Each row of a before or after table is a point. One or more steps were done to the points. Then noise was added and the rows were shuffled. The steps act on columns, c1 being the first. Name the steps. A step turns or swaps two columns, mirrors them in a line or flattens them onto one, adds a multiple of one to another, or multiplies or shifts one. Angles are multiples of 10 degrees, from the lower column toward the higher: turns from -170 to 170, lines from 10 to 170 but not 90. Use the fewest steps. Two steps may share a column if one is a turn and the other turns, adds or multiplies; they go together, in the order done. Otherwise the lowest column goes first.
(in the rows, 128 means zero)

Before (10 x 3):
[[167  88 162]
 [102 101 118]
 [117 156 156]
 [120 157 163]
 [ 94 103 178]
 [ 99  88 117]
 [107  61 131]
 [172 159 100]
 [133 139 139]
 [155 142 105]]
After (10 x 3):
[[129 114 136]
 [126  97 143]
 [141 154 171]
 [119 187 153]
 [122 158 126]
 [112 137 186]
 [137 127 101]
 [144 107  89]
 [117 169 130]
 [124  89 148]]
Steps: multiply c1 by 0.4; mirror c2 and c3 in the line at 100 degrees

Before (9 x 8):
[[179 127 120 164 115 130 133 166]
 [ 93 126 132 104 152  99 141 148]
 [132 115 128  68 125 101 136 112]
 [162 130 100 182 141 138 130  95]
 [100 103  88 102 133  88 131 143]
 [107  62 117 156 186  94  95 164]
 [167 156 121 164 113 117  88 157]
 [158 128 131 194  99 109 122 118]
 [139 108 122 171 116 157  97 159]]
After (9 x 8):
[[145 127 135 161 116 131 112 190]
 [142 139 130  77 127 145 170 119]
 [158 128 125 193 102 129 123 138]
 [ 95 144 172 116 132 144 172 120]
 [141  97 131 171 115  96 142 176]
 [ 89 192 149 171 185 108 160 140]
 [ 88 131 125 112 151 150 158 123]
 [175 120 155 175 140 127  99 124]
 [114 148 137 162 116  91  97 160]]
Steps: turn c1 and c8 by 40 degrees; turn c2 and c3 by -170 degrees; turn c6 and c7 by -110 degrees; turn c4 and c7 by -20 degrees

Before (13 x 11):
[[168 130 132 119 124 182  83 129 111 138 111]
 [153 155 109 141 147 183 129  80  79 103  82]
 [ 90 176  91 145 169 111 159 143  98 130 147]
 [131 146 157 126 166 161  95 166 105  86 154]
 [109 187 119 133 160 167 103 148  90 169 148]
 [140 102  87 128 130 117  88 163  75 118  85]
 [141 133 157 153  96 137 162 101 124 116 119]
 [114 121  93 162 156 130 174 132 146 160 151]
 [171 169  97 121 110 110 126 147 123  96 120]
 [147 186 169  68 106 163 145 107 150 109 125]
 [178 131 153 126 162 138 110 114 104 144 159]
 [127 165  95 102 105 101  91 106 122 126 153]
 [163 159 124 158 166 109 117  88 142 153 119]]
After (13 x 11):
[[176 156 144 141 102 110 100  95 159 151 122]
 [183 132 133 113  91 183 154 135 115 136 113]
 [188 133 158 105  99 138 106 125 125 143 161]
 [138 143 134 107  78 160 113 174 125  86 155]
 [124 121  91 150 157 124  80 111 167 159 150]
 [150 190 173 150 159 159 138 135  72 105 124]
 [151 129 168 119 176 139 141 117 153 114 117]
 [ 99 182  87  97 140 114  74 123 147 132 146]
 [121 185 114  90  94 166 113 142 131 168 147]
 [178 172  87 121 135 108 149 128 123  97 121]
 [132 170 108 117 107  96 163  93 106 128 152]
 [150 102  78  75  91 114 143 142 125 118  81]
 [162 153 135  80 122 183 113  72 141 102  86]]
Steps: shift c1 by 10; turn c3 and c8 by 30 degrees; swap c4 and c9; turn c5 and c7 by -120 degrees

Before (11 x 14):
[[122  75 145 150 178 137 109 127  74 139 159 104 103  79]
 [150 154  99  98 112  68 120 123  94 125 157 118 158  63]
 [ 82  77  87 139 128  71 151 143  99 102 155 140 162 138]
 [160 125 111 100 171  86 159 134 148 169 105 169 155 130]
 [122 127  87 114 129  71 104 145 147 118 126 115 119  60]
 [ 99  77 139 176 106 137  97 164  76 165 111 122 138 130]
 [119 123  94 113 125 150  99 174  93 114  96 107  89 123]
 [143 128 168 178 168 100 101 140 120 159 137 130 158 128]
 [123 158 172 106 107 101 145 150 132 170 109 119 164 141]
 [108 143 150 124 134 125 127 165 142 174 135 165  84 139]
 [156  85 149 132 147  66 110 138  64 112 143 123 158  66]]
After (11 x 14):
[[120 115  98 115 130 146 141 172  95 108  97 106 126 124]
 [171  68 148 149 141 137 128 125  75 106 157 103 119  79]
 [153  88 149 130 119  68 140 137  62 120 143 125 121  64]
 [127 124  90 114 133  70 135 143 147 111 125 115 126  61]
 [178 130 112  97 122  88 109 134 151 137 103 167 130 130]
 [129 134 148 125 137 126 111 164 144 104 134 164 132 139]
 [123 157  99  97 117  66 129 124  97 122 160 118 133  65]
 [175 135 170 179 127  98 125 141 119  89 139 127 128 127]
 [ 96  82 139 177 134 136 120 165  76  82 111 121 123 132]
 [107 162 169 106 126 103 112 151 131 121 109 117 135 140]
 [112  84  87 142 146  70 135 143  99 158 155 141 122 139]]
Steps: turn c1 and c5 by -70 degrees; multiply c5 by 0.4; flatten c2 and c13 onto the line at 10 degrees; turn c7 and c10 by 120 degrees; multiply c7 by 0.4
